Rows are points. Each copy is the shape, with its points in the same order, turned, moved and blurred by noise. Say if it was mirrored as well.

Shape, 6 rows:
[[  -2   -7]
 [ -46    5]
 [  26  -22]
 [ -34    3]
 [ -37   14]
 [  32 -103]]
Copy 1 (6 x 2):
[[-16  -2]
 [-52  16]
 [ 24   0]
 [-42  16]
 [-46   8]
 [ 72  65]]
Copy 1 is: mirrored
Copy 2 (6 x 2):
[[ 17   9]
 [-24   4]
 [ 44  13]
 [-14   2]
 [-21 -10]
 [ 71  92]]
Copy 2 is: mirrored

Shape, 6 rows:
[[ 13 -53 -23]
 [ 38 -13  17]
 [-10 -32  13]
 [ 37 108   7]
 [ 30 -42  13]
 [ 24 -26  27]]
Copy 1 (6 x 3):
[[-25 -25 -43]
 [-20  28 -27]
 [-19  -5   7]
 [ 81  92 -12]
 [-43   5 -27]
 [-39  19 -20]]
Copy 1 is: mirrored
Copy 2 (6 x 3):
[[ 12 -23 -65]
 [ 44 -29  -8]
 [-13 -26 -24]
 [ 74  69  59]
 [ 31 -44 -28]
 [ 22 -37  -7]]
Copy 2 is: only turned

Shape (11 x 6):
[[-56  73 -54 -66 -36 -24]
 [ -3  24 -23 -38 -30  76]
 [-23 -27 -18  71  29  22]
 [-16   1  31 -57  -3  12]
 [-18 -32   0 -13  29  -9]
 [-37  52  -1  54  22 -55]
 [-64   2  18  31 -32 -33]
 [ 15 -33   7 -39 -36   1]
 [ 53 -13  80 -50 -59  32]
 [ 25 -29  49 -60  43  13]
 [ 14   8  27 -22 -32 -30]]
Copy 1 (11 x 6):
[[-82  80 -53 -35 -19  22]
 [-85  14  30  24  19  10]
 [ 29   6 -19  97  13  25]
 [-17   0  19 -38  13  21]
 [  9 -14 -31   6  24  22]
 [ 50  92 -39  36 -12   9]
 [ 23  37 -12  23 -57  35]
 [-24 -37   2 -12 -16 -20]
 [-24 -33  90 -34 -11 -44]
 [ 14 -38  20 -36  59  -8]
 [  6  19  12 -17 -34 -27]]
Copy 1 is: mirrored
Copy 2:
[[-51  33  -6 -68 -79 -53]
 [ 32   2 -23 -49 -61  32]
 [-14  15 -37  65  12  44]
 [  1   4  47 -48  13   7]
 [-16 -14  -6  -5  41   3]
 [-41  69  18  69 -14 -42]
 [-69   8  53  41 -26  16]
 [  3 -53  22 -23  -4   1]
 [ 67 -65  83 -46 -18  40]
 [ 45   4  36 -41  52   6]
 [ 11 -19  53  -3 -16 -24]]
Copy 2 is: only turned
Copy 3:
[[-40  57 -26 -88  46 -78]
 [-54  44   5 -35  11  45]
 [  4 -16 -37  74  23   5]
 [-15 -11  45 -47  11  -2]
 [  7 -42  -3 -17  28  -1]
 [ 36  16  -9  27  31 -89]
 [-43 -21  -1  20   2 -73]
 [-17 -28   4 -49 -32  15]
 [-22   2  76 -50 -83  29]
 [ 31 -45  56 -41   8  37]
 [  6  -4  17 -36 -32 -31]]
Copy 3 is: only turned
Copy 4:
[[-78  76 -39 -34 -16 -39]
 [-43  27 -24 -37  -1  68]
 [-21 -55 -21  54  41  23]
 [-26   7  33 -53  14  -2]
 [ 10 -20  -4  -7  26 -16]
 [-50  21  14  79  36 -42]
 [-82 -38  23  20   2 -37]
 [  4 -14  23 -36 -37  17]
 [  2   4  90 -57 -38  69]
 [ 47  -2  46 -50  38  11]
 [-20  12  50  -3 -28  -4]]
Copy 4 is: only turned
